Each point is reached from the start by the listed moves, each made once or not at all, plus a little noise. Say if it took an odd or an even number of moves. Then give how often each move was made.

Moves:
(1): [  5 -32  21]
(2): [34 32  3]
Start: [ 19   3 -40]
Points:
[ 60   5 -17] => even (1, 1)
[ 21   4 -41] => even (0, 0)

Moves:
(1): [-11  -4 -15 -15  16]
(2): [ 35   5  12 -10  12]
(3): [ 14  21 -27  38   8]
(4): [-28   5  31   1  12]
Start: [ 5  0  4 15 13]
Points:
[ 5  0  5 14 13] => even (0, 0, 0, 0)
[15 28  6 29 60] => even (1, 1, 1, 1)
[ 54  26 -11  43  32] => even (0, 1, 1, 0)
[ 28   1   1 -10  40] => even (1, 1, 0, 0)
[12 10 48  5 37] => even (0, 1, 0, 1)

Moves:
(1): [  3   1 -11   4   6  -1  -2  16  -8  -8   0 -22]
(2): [ -4   8 -11 -15  10 -29   3  12   6  -7  -6   5]
(3): [ 18   8   4   5  -1  11  13  12   2  18 -33 -11]
(4): [  4   7 -25 -26  -2 -14  -8 -11 -27   3  10  16]
(5): [ 25  -1 -13  12  -7  24  10   9  11   9 -12  -1]
(6): [-12   1  19 -17   1 -22  -3   8  13 -12  -4 -11]
(7): [ -9   7   3  15  -8  -8  -8   0 -11 -10   1 -14]
(8): [  3 -16  -7   5   2  -2 -15  -4  -4   9   1   9]
(9): [ -6 -12  -2 -15  11 -10 -17 -17  -1  -6  -3  16]
Start: [  2  -4   3 -10  -1  17  -3  -2  -1  -2 -14  10]
Points:
[-15   1 -21 -48   3 -59 -38   0 -24 -17 -12  12] => odd (0, 1, 0, 1, 0, 1, 1, 1, 0)
[  9 -14 -12 -30  21 -15 -18   0   3   9 -53  28] => even (0, 1, 1, 0, 0, 0, 0, 1, 1)
[-19 -10  10 -57  23 -43 -19   4  18 -25 -27  23] => odd (0, 1, 0, 0, 0, 1, 0, 0, 1)
[ 41  -3  -6  24 -15  41  -2  12  -2  24 -60  -5] => even (0, 0, 1, 0, 1, 0, 1, 1, 0)
